Every row gives one point. Each copy is the shape, with its points in the same order, turned, moved and blurred by noise. Is it also mirrored, or only turned?

Shape (8 x 2):
[[ 0.22  0.05]
 [-0.41  0.20]
 [-0.63 -0.67]
 [ 0.26  0.54]
 [-0.66 -0.06]
 [ 0.34  0.11]
 [-0.13 -0.05]
 [ 0.49 -0.31]]
Copy 1 (8 x 2):
[[ 0.19  0.15]
 [ 0.00 -0.51]
 [-0.96 -0.10]
 [ 0.63 -0.01]
 [-0.37 -0.51]
 [ 0.28  0.23]
 [-0.11 -0.07]
 [ 0.12  0.66]]
Copy 1 is: mirrored
Copy 2 (8 x 2):
[[-0.19  0.02]
 [ 0.52 -0.10]
 [ 0.61 -0.93]
 [-0.11  0.32]
 [ 0.68 -0.32]
 [-0.36 -0.02]
 [ 0.20 -0.25]
 [-0.38 -0.34]]
Copy 2 is: mirrored
Copy 3 (8 x 2):
[[ 0.33 -0.18]
 [-0.28  0.06]
 [ 0.03  0.93]
 [ 0.06 -0.60]
 [-0.33  0.41]
 [ 0.40 -0.26]
 [ 0.08  0.10]
 [ 0.75 -0.02]]
Copy 3 is: mirrored
Copy 4 (8 x 2):
[[ 0.21 -0.12]
 [-0.26  0.38]
 [-0.94 -0.26]
 [ 0.51  0.36]
 [-0.56  0.30]
 [ 0.33 -0.09]
 [-0.18  0.07]
 [ 0.21 -0.52]]
Copy 4 is: only turned

Shape (8 x 4):
[[ 0.25  0.57 -0.71  0.16]
 [ 0.10  0.09 -0.44 -0.43]
 [-0.15  0.51  0.00 -0.76]
 [ 0.06 -0.34  0.35 -0.37]
 [-0.01  0.46  0.36 -0.42]
 [-0.20 -0.41  0.59  0.44]
 [ 0.20  0.24  0.60  0.40]
 [ 0.36  0.21  0.27  0.24]]
Copy 1 (8 x 4):
[[ 0.24  0.84  0.02 -0.32]
 [ 0.14  0.08  0.05 -0.72]
 [-0.38  0.09  0.50 -0.91]
 [-0.17 -0.68  0.20 -0.34]
 [-0.36 -0.01  0.72 -0.47]
 [-0.34 -0.53  0.06  0.47]
 [-0.19 -0.13  0.63  0.41]
 [ 0.06 -0.03  0.56  0.14]]
Copy 1 is: only turned
Copy 2 (8 x 4):
[[-0.32  0.68 -0.90 -0.07]
 [-0.01  0.47 -0.34 -0.66]
 [ 0.24  0.88  0.07 -0.62]
 [ 0.23 -0.10  0.16 -0.46]
 [ 0.36  0.54  0.22 -0.15]
 [-0.13 -0.46  0.23  0.29]
 [ 0.34 -0.02  0.06  0.55]
 [ 0.29  0.01 -0.23  0.34]]
Copy 2 is: only turned
Copy 3 (8 x 4):
[[ 0.65  0.21 -0.48  0.23]
 [ 0.30 -0.07 -0.22 -0.43]
 [ 0.24  0.51  0.13 -0.69]
 [-0.39 -0.17  0.33 -0.42]
 [ 0.03  0.50  0.41 -0.36]
 [-0.94 -0.01  0.18  0.25]
 [-0.32  0.29  0.48  0.47]
 [-0.03  0.09  0.32  0.33]]
Copy 3 is: only turned
Copy 4 (8 x 4):
[[ 0.11  0.91 -0.73  0.17]
 [-0.36  0.59 -0.24 -0.30]
 [-0.09  0.74  0.33 -0.40]
 [-0.13 -0.13  0.35 -0.31]
 [ 0.29  0.56  0.37 -0.26]
 [ 0.12 -0.47  0.21  0.47]
 [ 0.68 -0.08  0.08  0.34]
 [ 0.52  0.04 -0.15  0.17]]
Copy 4 is: only turned

Shape (9 x 6):
[[ 0.13  0.57  0.28  0.22  1.04  0.52]
 [-0.26  0.09  0.06 -0.10  0.09 -0.19]
 [-0.45  0.11 -1.76 -0.23  0.14 -0.03]
 [ 0.06  0.71  0.16  0.02 -0.28 -0.22]
 [ 0.06 -0.25  0.54  0.06  0.09  0.10]
 [ 0.00  0.05  0.22  0.45 -0.32  0.01]
 [ 0.30 -0.16 -0.18 -0.23 -0.17  0.06]
 [-0.09 -0.13  0.21 -0.14 -0.05  0.68]
 [-0.29  0.04  0.42 -0.37 -0.27  0.53]]
Copy 1 (9 x 6):
[[ 0.15  0.19  0.07 -0.34  1.05 -0.15]
 [-0.36  0.21  0.10 -0.09 -0.25 -0.17]
 [-0.40  0.53 -1.50 -0.72 -0.63  0.20]
 [-0.28  0.45  0.19  0.43 -0.11  0.32]
 [ 0.14 -0.16  0.47 -0.01 -0.15 -0.34]
 [ 0.22  0.24  0.14  0.41 -0.34 -0.27]
 [ 0.09 -0.19 -0.07 -0.11 -0.47  0.22]
 [ 0.45  0.20  0.36 -0.46 -0.27 -0.02]
 [ 0.21  0.37  0.66 -0.38 -0.42  0.08]]
Copy 1 is: mirrored
Copy 2 (9 x 6):
[[ 0.57 -1.03  0.42 -0.30 -0.46  0.18]
 [-0.21 -0.18  0.13 -0.28 -0.02 -0.20]
 [-0.37 -0.03 -1.21 -1.12 -0.55 -0.24]
 [ 0.06  0.38  0.43 -0.27 -0.33 -0.25]
 [-0.03 -0.09  0.21  0.39  0.17  0.30]
 [-0.14  0.25  0.28  0.34 -0.39  0.04]
 [ 0.27  0.21 -0.28 -0.06  0.12  0.15]
 [ 0.03 -0.10  0.02 -0.23  0.06  0.76]
 [-0.09  0.13  0.55 -0.31  0.22  0.69]]
Copy 2 is: mirrored
Copy 3 (9 x 6):
[[ 0.47 -0.32  0.25  0.94  0.68  0.85]
 [-0.02 -0.38 -0.28  0.15 -0.04  0.11]
 [ 0.27  0.70 -1.60  0.37  0.29 -0.36]
 [ 0.26 -0.23  0.09 -0.03 -0.56  0.40]
 [-0.13 -0.39  0.54  0.24  0.27 -0.03]
 [-0.10  0.00  0.28  0.27 -0.28 -0.02]
 [ 0.31 -0.07  0.09 -0.07  0.27 -0.31]
 [-0.22  0.15  0.30 -0.11  0.50  0.37]
 [-0.30 -0.16  0.22 -0.27  0.40  0.51]]
Copy 3 is: mirrored
Copy 4 (9 x 6):
[[-0.76  0.25  0.44 -0.09  0.53  0.40]
 [-0.18 -0.25 -0.25  0.06 -0.23 -0.10]
 [-0.01  0.45 -1.59 -0.15  0.55 -0.58]
 [ 0.13  0.30  0.10  0.16 -0.53 -0.04]
 [ 0.01 -0.62  0.41  0.01  0.10 -0.14]
 [ 0.06 -0.24  0.35  0.32 -0.16 -0.56]
 [ 0.47 -0.31 -0.12 -0.30  0.17 -0.17]
 [-0.30 -0.27  0.24 -0.57  0.09 -0.44]
 [-0.18 -0.38  0.21 -0.63 -0.37 -0.34]]
Copy 4 is: mirrored

Shape (12 x 8):
[[-0.07  0.09 -0.51  0.04 -0.01  0.29  0.10 -0.46]
 [-0.03 -0.14  0.42 -0.35  0.78  0.09 -0.52  0.02]
 [ 0.26 -0.36 -0.54  0.38  0.37  0.00 -0.54 -0.11]
 [ 0.08  0.09  0.33  1.27 -0.31  0.07  0.07 -0.15]
 [ 0.05 -0.10  0.57 -0.20 -0.05 -0.26  0.07  1.33]
 [ 0.17  0.23  0.59 -0.40 -0.20 -0.24  0.16 -0.42]
 [ 0.00 -0.35  0.48 -0.44 -0.30  0.11 -0.08  0.90]
 [ 0.09  0.14  0.59  0.21 -0.47 -0.29 -0.34 -0.37]
 [ 0.58  0.13  0.48 -0.46  0.02  0.09  0.06 -0.41]
 [ 0.04  0.16  0.58  0.36 -0.22  0.16 -0.10  0.16]
 [-0.01 -0.18 -0.37  0.55  0.28 -0.30  0.13  0.62]
 [-0.03 -0.76 -0.02  0.45  0.25 -0.22 -0.15  0.06]]
Copy 1 (12 x 8):
[[ 0.10  0.32 -0.15  0.07 -0.25  0.23  0.18 -0.44]
 [-0.44  0.14  0.13 -0.24  0.87  0.03  0.00  0.29]
 [ 0.22  0.32 -0.42  0.28  0.28 -0.01 -0.55  0.04]
 [ 0.84 -0.46  0.41  0.06  0.00 -0.54 -0.38 -0.63]
 [ 0.47 -0.77 -0.11 -1.08  0.43 -0.10  0.15  0.85]
 [ 0.00 -0.11  0.71  0.02 -0.04  0.01  0.66  0.29]
 [ 0.24 -0.73  0.05 -0.76  0.29  0.47  0.09  0.68]
 [ 0.11 -0.32  0.81  0.12 -0.19 -0.23 -0.06  0.18]
 [ 0.21  0.21  0.67  0.05  0.29  0.32  0.56  0.30]
 [ 0.39 -0.39  0.55 -0.41  0.17 -0.10 -0.10 -0.08]
 [ 0.54 -0.21 -0.71 -0.31  0.19 -0.43 -0.15  0.12]
 [ 0.21 -0.46 -0.37  0.34  0.45 -0.12 -0.26  0.07]]
Copy 1 is: mirrored
Copy 2 (12 x 8):
[[-0.24  0.51 -0.45  0.20 -0.19  0.05 -0.10 -0.21]
 [-0.24 -0.42  0.10 -0.08  0.31 -0.14 -0.73  0.40]
 [ 0.26 -0.29 -0.73  0.59 -0.02 -0.06 -0.58 -0.18]
 [ 0.05 -0.03  0.50  1.09 -0.32  0.33 -0.07 -0.84]
 [ 0.29 -0.89  0.58 -0.03 -0.38  0.77  0.26  0.72]
 [-0.14  0.13  0.57 -0.28  0.01 -0.38  0.19 -0.11]
 [ 0.16 -0.61  0.41 -0.42 -0.67  0.50 -0.05  0.42]
 [ 0.30  0.12  0.70  0.31 -0.37 -0.37 -0.10 -0.23]
 [ 0.08  0.04  0.37 -0.48  0.28 -0.12 -0.03 -0.26]
 [ 0.10 -0.11  0.65  0.35 -0.26  0.31 -0.27 -0.17]
 [ 0.08 -0.54 -0.36  0.79 -0.17  0.37  0.10  0.19]
 [-0.08 -0.85 -0.23  0.52 -0.26 -0.04 -0.27 -0.21]]
Copy 2 is: only turned
Copy 3 (12 x 8):
[[ 0.11  0.13 -0.22  0.08 -0.19  0.05 -0.28 -0.45]
 [-0.45 -0.79  0.12 -0.27  0.47 -0.21 -0.53 -0.51]
 [ 0.33 -0.34 -0.29  0.34  0.25 -0.37 -0.60  0.08]
 [ 0.07 -0.02  0.80  0.78  0.21  0.50  0.08  0.21]
 [-0.59 -0.51  0.39 -1.07  0.39 -0.09  0.03  0.86]
 [-0.14 -0.18  0.78 -0.51 -0.39 -0.12  0.09 -0.59]
 [-0.51 -0.71  0.13 -0.87 -0.10  0.05  0.04  0.55]
 [-0.09 -0.30  1.01  0.09 -0.47 -0.17 -0.18 -0.15]
 [ 0.16 -0.60  0.45 -0.47 -0.15  0.03  0.02 -0.69]
 [-0.20 -0.44  0.70 -0.10  0.02  0.35 -0.09  0.09]
 [-0.07  0.16 -0.06  0.04  0.58 -0.10  0.01  0.51]
 [-0.17 -0.49 -0.05  0.41  0.33 -0.37  0.21  0.24]]
Copy 3 is: only turned
Copy 4 (12 x 8):
[[-0.35  0.19  0.38 -0.27 -0.21  0.26 -0.05 -0.38]
 [ 0.84  0.08  0.10  0.13  0.42  0.48 -0.45 -0.59]
 [ 0.24 -0.34  0.67 -0.71  0.18  0.43 -0.49 -0.19]
 [ 0.28 -0.48  1.07  0.21 -0.75  0.02  0.17  0.35]
 [ 0.84 -0.60 -0.74  0.29  0.49 -0.05 -0.14  0.46]
 [ 0.49  0.57 -0.07  0.11 -0.48 -0.21 -0.09 -0.47]
 [ 0.65 -0.56 -0.67  0.17 -0.02  0.23 -0.34  0.08]
 [ 0.49  0.24  0.31  0.18 -0.73 -0.29 -0.57 -0.01]
 [ 0.72  0.58 -0.05 -0.15 -0.44  0.01  0.04 -0.42]
 [ 0.44 -0.16  0.25  0.44 -0.39  0.15 -0.14  0.26]
 [ 0.27 -0.65  0.47 -0.26  0.53 -0.03 -0.01  0.24]
 [ 0.48 -0.81  0.49 -0.19 -0.01  0.05 -0.29 -0.45]]
Copy 4 is: mirrored

Shape (14 x 9):
[[-0.24 -0.09  0.38 -0.20 -0.21 -0.38 -0.17 -0.19  0.25]
 [-0.20 -0.61 -0.01  0.48 -0.05 -0.27 -0.07  0.39 -0.36]
 [-0.16  0.49 -0.62  0.45 -0.47 -0.33 -0.37 -0.09 -0.38]
 [ 0.41  0.13  0.18  0.61 -0.26  1.10 -0.46 -0.06  0.08]
 [-0.23 -0.20  0.34 -0.07 -0.32 -0.38  0.50 -0.14  0.19]
 [ 0.20  0.09 -0.35  0.25  0.15  0.46  0.21 -0.17 -0.33]
 [ 0.16  0.35  0.47 -0.82 -0.08  0.48 -0.34 -0.18 -0.54]
 [ 0.36 -0.19  0.30  0.27 -0.49 -0.06 -0.31 -0.16 -0.03]
 [ 0.18 -0.56  0.46 -0.99 -0.37 -0.11 -0.26 -0.17 -0.38]
 [ 0.48 -0.36  0.24  0.63 -0.24 -0.34 -0.40 -0.26 -0.19]
 [ 0.43 -0.59  0.28  0.21  0.13 -0.16 -0.22 -0.24  0.97]
 [ 0.23 -0.08  0.46  0.22 -0.10 -0.28 -0.05  0.49 -0.30]
 [ 0.40 -0.45 -0.18  0.47 -0.50 -0.20  0.53  1.63 -0.56]
 [ 0.33 -0.05  0.06  0.37  0.73 -0.10 -0.10  0.02  0.02]]
Copy 1 (14 x 9):
[[ 0.02  0.12  0.38 -0.04  0.36 -0.65  0.19  0.11 -0.07]
 [ 0.09 -0.21 -0.36 -0.05  0.63  0.18 -0.13  0.27 -0.22]
 [-0.09 -0.38 -0.66  0.38 -0.39 -0.48  0.19 -0.23  0.09]
 [-1.04 -0.01  0.40  0.40 -0.50  0.57  0.25  0.12  0.07]
 [ 0.44  0.22  0.38  0.13  0.58 -0.21  0.62  0.10  0.11]
 [ 0.09 -0.28  0.00  0.17 -0.46  0.54  0.38 -0.21 -0.07]
 [-0.01  0.43  0.50 -0.47 -0.89 -0.07  0.52  0.47 -0.34]
 [-0.20  0.02  0.16  0.31  0.03 -0.17 -0.03  0.44  0.33]
 [ 0.36  0.15  0.56 -0.86 -0.19 -0.27 -0.06  0.67  0.21]
 [-0.09 -0.18  0.16  0.54  0.16 -0.10 -0.39  0.48  0.13]
 [-0.34  0.25  0.98  0.21  0.65 -0.04 -0.42 -0.15  0.33]
 [ 0.03  0.43 -0.19  0.11  0.11  0.10 -0.01  0.42 -0.20]
 [ 0.13  0.40 -1.34 -0.28  0.55  0.94  0.02  0.41  0.24]
 [ 0.12  0.23  0.23  0.33  0.09  0.34 -0.39 -0.37 -0.50]]
Copy 1 is: only turned
Copy 2 (14 x 9):
[[-0.27  0.00  0.46 -0.50  0.01  0.23  0.21 -0.33 -0.04]
 [-0.24 -0.68  0.30  0.21  0.01 -0.22 -0.07  0.16  0.03]
 [ 0.05  0.04 -0.36 -0.46 -0.51  0.03 -0.01  0.79 -0.07]
 [ 0.69 -0.48 -0.39  0.11  0.08  0.84  0.03 -0.06 -0.87]
 [-0.53  0.35  0.56 -0.02 -0.02  0.15 -0.12 -0.21 -0.04]
 [ 0.37  0.12 -0.30  0.09  0.42  0.06 -0.30  0.26 -0.21]
 [ 0.31 -0.02 -0.04 -0.95  0.55  0.04 -0.52 -0.51 -0.58]
 [ 0.42 -0.21  0.36 -0.19 -0.35  0.22  0.01 -0.25 -0.24]
 [ 0.10 -0.12  0.45 -0.68  0.12 -0.47 -0.27 -1.03 -0.08]
 [ 0.53 -0.36  0.47  0.06 -0.29 -0.01  0.28  0.05 -0.06]
 [ 0.17 -0.11  0.42  0.33  0.18  0.76  0.56 -0.63  0.35]
 [ 0.09 -0.57  0.64 -0.12  0.08  0.17 -0.45  0.08 -0.09]
 [-0.28 -1.00  0.22  0.64 -0.35 -0.01 -1.44  0.39  0.32]
 [ 0.39 -0.22  0.32  0.07  0.62  0.33  0.16  0.24  0.39]]
Copy 2 is: mirrored
Copy 3 (14 x 9):
[[-0.18 -0.09 -0.02  0.06  0.37 -0.25  0.14  0.01  0.79]
 [ 0.34 -0.21  0.15  0.30 -0.02 -0.62 -0.24  0.26 -0.01]
 [ 0.36 -0.04 -0.22  0.34  0.14  0.55 -0.71 -0.08  0.27]
 [-0.08 -0.63  1.13 -0.64  0.11  0.17 -0.55 -0.15  0.14]
 [-0.39 -0.19 -0.19  0.12 -0.17 -0.35  0.32  0.16  0.58]
 [ 0.15 -0.28  0.28 -0.35  0.12  0.29 -0.01  0.02 -0.36]
 [-0.05  0.45  0.16 -1.04  0.41 -0.10 -0.05 -0.55  0.39]
 [ 0.21 -0.32  0.46 -0.18 -0.06 -0.16 -0.12 -0.07  0.71]
 [ 0.33  0.02 -0.29 -0.72  0.26 -0.71  0.35 -0.48  0.81]
 [ 0.58 -0.14  0.71  0.20 -0.15 -0.14  0.04  0.10  0.53]
 [ 0.09 -0.90  0.56  0.07  0.44 -0.23  0.59  0.55  0.79]
 [ 0.26  0.23  0.32 -0.22 -0.07 -0.47 -0.23  0.53  0.38]
 [ 0.56 -0.20 -0.26 -0.47 -0.83 -0.83 -0.89  1.20 -0.17]
 [ 0.25 -0.03  0.62 -0.01  0.53  0.04  0.27  0.64 -0.05]]
Copy 3 is: only turned
